Every row gives one point. The last column is the point's height on a tilted bowl or saddle (a function of degree 2), plus a little noise. Along how many of its main directions does it bend up, bend down or stay straight?
In the rows, zero is written as 128.

Points (17 x 4):
[[ 62 143 143 187]
 [163 206 135 201]
 [143  75 128 125]
 [140 102 148 102]
 [141 123  92 105]
 [133 141 114 115]
 [123  85 154  97]
 [161 122 172 109]
 [ 95  79 200  88]
 [ 94 136 143 138]
 [145 140 132 113]
 [158 113 128 111]
 [118  62  98 125]
 [ 77 132 117 136]
 [ 84 112 140 111]
 [ 98 155 134 165]
 [ 99  86 118  92]]
Directions: 1 up, 0 down, 2 straight

Points (24 x 5):
[[155 128 103 128 143]
 [ 90 163 113 113  87]
 [183 178  74 123 115]
 [ 99 139  63 125  74]
 [ 90 170  86  99  62]
 [164 163  78 139 128]
 [119 145 123  64  87]
 [129 159 149  92 114]
 [100 117 154  91  99]
 [130 139 171 190 140]
 [152 174 159 117 127]
 [ 93 119 129 144 114]
 [105  77  98 119  92]
 [ 97 127 151  66  76]
 [ 85 173 104 120  75]
 [105  97 131 116 113]
 [145  92 144 138 147]
 [115  92  81 164 110]
 [162 114 109 118 142]
 [ 85 154 122 121  91]
 [148 159  48 155 100]
 [161 116 106  89 121]
 [143 121 134 172 156]
 [133 169  91 115 110]]
Directions: 0 up, 4 down, 0 straight

Points (40 x 7):
[[ 91  83 162 129 100 140 151]
 [109 155  92 208 143 119 180]
 [179  89 104 101  85 116 153]
 [133 148 121 129  93 133 142]
 [150 138 139 172 200 170 164]
 [142 127 147  96 119 124 119]
 [ 77 153 138 143 143 134 143]
 [166 101  91 115 101 142 157]
 [128 156 140 148 108  69 131]
 [199 118 135 146  81 141 175]
 [175 214 111 138 170  86 169]
 [122  81 156 198  81 154 194]
 [146 112 122  89 108 104 119]
 [121 149 102 147 135 166 158]
 [116 155 110 180 135 140 160]
 [ 82 108 151 132 131  92 124]
 [144 135 145 155 166 104 124]
 [181 141 112  97  40 171 210]
 [152 193 150 123 130 147 151]
 [179 132 111 114 138  73 127]
 [159  98 158 146  56 139 175]
 [128 135  91  97  81 119 143]
 [ 67 120 131 136 131  99 133]
 [ 82 163 162 160 151 156 162]
 [152 153 137 167 120 157 158]
 [ 88  77 134  99  71 149 169]
 [ 56 101 124 160  91  92 162]
 [105  94 148 104 144 150 133]
 [154  95 135 160 163  97 129]
 [123 168 149 133 152 123 129]
 [112 132 188  83 161 103 122]
 [154 121 101 100 104  76 125]
 [160  94 132 147  94 176 179]
 [ 91 103 118 105 108 124 132]
 [ 69 135 115 170 148  92 151]
 [ 93 120 133 123 136 150 137]
 [160 155 150 156 149 207 186]
 [149 121 123 142 152 116 124]
 [157 137 100 186 141  91 151]
 [171 132 118 179 135 139 157]]
Directions: 6 up, 0 down, 0 straight
